Rows are points. To make a cloud, some directions were put in groups of two or more. Within a group, all points are equally far from the middle, so they leave a hole (a ring in 2 directions, a hollow ball in 3). The other directions are filled evenly. Then the cloud was stretched, turned, moved and blurred a little. Count the holes, and give their numbers of directions, smallest first.
In the rows, 128 means zero.

Cloud, 19 rows:
[[134 147  60]
 [154  79 119]
 [161  99 109]
 [ 96 130  85]
 [160 139  79]
 [110 166  55]
 [124 137  62]
 [174 103 177]
 [ 87 133  92]
 [200 164 140]
 [102 125 129]
 [158 116  74]
 [208 146 115]
 [170 121  86]
 [193 151 127]
 [122  85 120]
 [142 118  80]
 [158 148 121]
 [ 92 142 127]]
Holes: 0

Cloud, 53 rows:
[[142 156 141 200  83 100]
 [114 144 117 127  44 116]
 [152  89  68 119 151  93]
 [ 95 171  79  90 116 141]
 [122 131 117  75 169  98]
 [106 124 138  77 167 134]
 [174 140 106 116  83  79]
 [132 209 152 129 137 124]
 [120  71 166 160 131 129]
 [112 175 186 149 158 123]
 [170 166 151 155  66 103]
 [152 133  77 105 178 102]
 [148 170 161 184 127 183]
 [132 132  44 108 119 111]
 [196 147 132 180 160 162]
 [104 140 193 109 144 111]
 [109 152 176  86 103 103]
 [193 134 186 174 116 151]
 [193  92 158 165 110 160]
 [211 164 108 112 120 133]
 [ 83 104 110 105  81 131]
 [122 129  91 161  81  72]
 [153 192 190 138 116 142]
 [121 135  76 103 178 103]
 [207 137 146 149  71 142]
 [109 156  99 120  78  78]
 [145 150  51 118 144 105]
 [113  75 145 186 130 111]
 [119  90 147 132 143 173]
 [156 203 174 133 115 147]
 [130  70 156 139 154 139]
 [207 140 167 177 109 136]
 [ 98 171 126 139  55 130]
 [ 75 137 156 152  85 144]
 [150 183 162 144  72 171]
 [ 65 139 150 107 112 132]
 [169 175 100 102  81 170]
 [ 75 139 110 120 113 167]
 [184 110  66 101 117 118]
 [173 105  55 150 107 135]
 [123 144  75 141  90  75]
 [159 122 104 121 198 136]
 [161 162  63 107 146 112]
 [137 132 165 107 125  64]
 [108  66 101 151 144 124]
 [112 144 204 118 125 133]
 [179 164 121  84 109 100]
 [133 111 164 119  97  66]
 [159 127 150 129 112  58]
 [166 110  73 137  96  82]
 [155 106 200 147 105 105]
 [129 201 128 112 116  97]
 [ 89 114 148  82 143 104]]
Holes: 1 (6)
